Rows are points. To make a cloud, some directions were put in groups of two or more. Within a group, all points are equally far from the middle, so they leave a hole (a ring in 2 directions, a hollow ball in 3). The other directions are filled evenly. Then the cloud was stretched, turned, moved and blurred a little. Count the holes, and give their numbers of directions, smallest first.
(in the rows, 128 means zero)

Cloud (14 x 2)
151; 141
167; 84
164; 79
113; 136
169; 103
111; 130
123; 79
141; 68
109; 125
115; 137
116; 140
147; 145
142; 68
123; 146
Holes: 1 (2)

Cloud (19 x 3)
139; 116; 154
162; 132; 114
142; 125; 190
147; 102; 75
113; 102; 116
157; 116; 129
189; 135; 142
149; 94; 97
169; 133; 106
153; 117; 103
173; 118; 109
142; 114; 137
170; 111; 192
193; 143; 145
137; 102; 162
146; 167; 123
150; 148; 136
171; 149; 107
133; 98; 90
Holes: 0

Cloud (31 x 4)
70; 105; 148; 133
131; 100; 167; 105
69; 116; 150; 138
78; 127; 164; 134
60; 118; 114; 151
65; 118; 138; 146
101; 159; 101; 137
101; 134; 85; 166
113; 113; 99; 172
129; 103; 130; 161
134; 88; 142; 142
126; 97; 86; 120
126; 170; 139; 127
128; 101; 125; 162
105; 133; 133; 95
105; 156; 95; 144
80; 121; 167; 126
126; 88; 117; 157
104; 84; 84; 129
88; 113; 95; 113
79; 134; 99; 120
77; 142; 91; 143
114; 168; 156; 119
82; 145; 90; 149
143; 98; 163; 116
82; 117; 95; 116
115; 76; 101; 147
70; 125; 147; 147
164; 121; 146; 110
135; 90; 143; 143
81; 146; 93; 139
Holes: 2 (2, 2)

Cloud (79 x 8)
130; 104; 163; 124; 125; 93; 129; 93
107; 110; 109; 143; 117; 140; 116; 116
154; 64; 124; 118; 124; 64; 104; 156
155; 117; 164; 133; 76; 117; 92; 97
140; 113; 159; 133; 97; 139; 77; 129
168; 116; 134; 91; 65; 113; 113; 146
124; 166; 179; 118; 117; 141; 98; 114
99; 102; 130; 112; 153; 137; 131; 114
122; 100; 129; 113; 92; 127; 70; 109
119; 75; 140; 142; 106; 65; 108; 145
129; 171; 153; 66; 110; 113; 90; 139
112; 135; 163; 116; 135; 147; 95; 180
157; 114; 157; 96; 124; 76; 130; 125
127; 73; 147; 131; 122; 117; 127; 122
118; 159; 156; 106; 103; 170; 86; 127
155; 155; 150; 148; 88; 107; 151; 167
143; 124; 182; 102; 68; 151; 120; 130
154; 84; 182; 114; 125; 101; 127; 132
123; 141; 97; 161; 117; 79; 83; 140
111; 171; 166; 157; 138; 98; 129; 117
129; 82; 114; 162; 150; 131; 127; 126
129; 126; 99; 129; 108; 111; 119; 161
133; 109; 90; 111; 122; 116; 113; 129
166; 117; 120; 166; 172; 118; 130; 136
131; 74; 119; 104; 128; 66; 85; 152
104; 55; 110; 127; 136; 120; 85; 124
119; 155; 125; 152; 123; 161; 110; 130
113; 119; 155; 166; 164; 100; 109; 154
125; 91; 154; 132; 153; 123; 64; 134
124; 140; 126; 115; 71; 142; 50; 126
151; 103; 112; 93; 98; 129; 98; 129
185; 62; 127; 139; 114; 64; 124; 140
85; 98; 125; 95; 102; 141; 90; 129
160; 149; 131; 123; 147; 135; 92; 142
166; 98; 145; 107; 88; 75; 111; 143
110; 191; 162; 123; 128; 117; 108; 145
114; 141; 112; 149; 108; 171; 113; 147
169; 59; 109; 142; 88; 89; 104; 143
152; 103; 171; 121; 85; 140; 106; 122
133; 54; 112; 118; 130; 126; 82; 127
130; 79; 119; 167; 124; 134; 127; 135
84; 118; 129; 165; 122; 111; 98; 135
107; 119; 156; 69; 110; 163; 108; 147
163; 110; 120; 110; 124; 91; 109; 95
151; 142; 161; 89; 164; 106; 100; 153
146; 101; 111; 101; 129; 113; 60; 127
128; 115; 149; 131; 106; 65; 130; 121
114; 81; 128; 171; 88; 91; 100; 106
112; 163; 170; 147; 149; 103; 81; 103
113; 130; 160; 90; 107; 172; 90; 149
115; 109; 131; 156; 117; 108; 122; 91
163; 65; 106; 136; 112; 90; 106; 130
101; 91; 120; 133; 81; 122; 94; 114
127; 58; 149; 132; 114; 107; 115; 134
120; 129; 161; 163; 78; 121; 140; 166
191; 108; 149; 113; 135; 94; 99; 143
150; 108; 133; 106; 143; 120; 90; 92
169; 116; 131; 76; 101; 137; 112; 156
127; 109; 141; 102; 56; 102; 121; 161
170; 125; 133; 165; 106; 117; 87; 157
173; 144; 135; 149; 181; 102; 103; 129
102; 169; 139; 144; 120; 88; 96; 150
136; 99; 113; 84; 89; 115; 108; 168
184; 155; 183; 109; 95; 101; 122; 149
149; 187; 163; 103; 135; 88; 94; 122
175; 68; 120; 115; 101; 125; 115; 142
128; 117; 119; 134; 113; 183; 152; 144
135; 161; 120; 141; 116; 141; 81; 139
152; 96; 108; 142; 119; 64; 113; 123
138; 163; 177; 133; 122; 141; 148; 172
117; 92; 156; 104; 129; 99; 97; 121
139; 153; 144; 132; 132; 173; 104; 135
144; 111; 109; 127; 71; 137; 126; 126
174; 122; 181; 119; 133; 71; 103; 141
119; 140; 150; 112; 150; 79; 60; 149
192; 68; 131; 131; 126; 100; 128; 117
141; 145; 165; 115; 74; 91; 76; 161
175; 140; 162; 126; 82; 146; 104; 117
215; 118; 176; 142; 147; 67; 114; 132
Holes: 2 (2, 2)
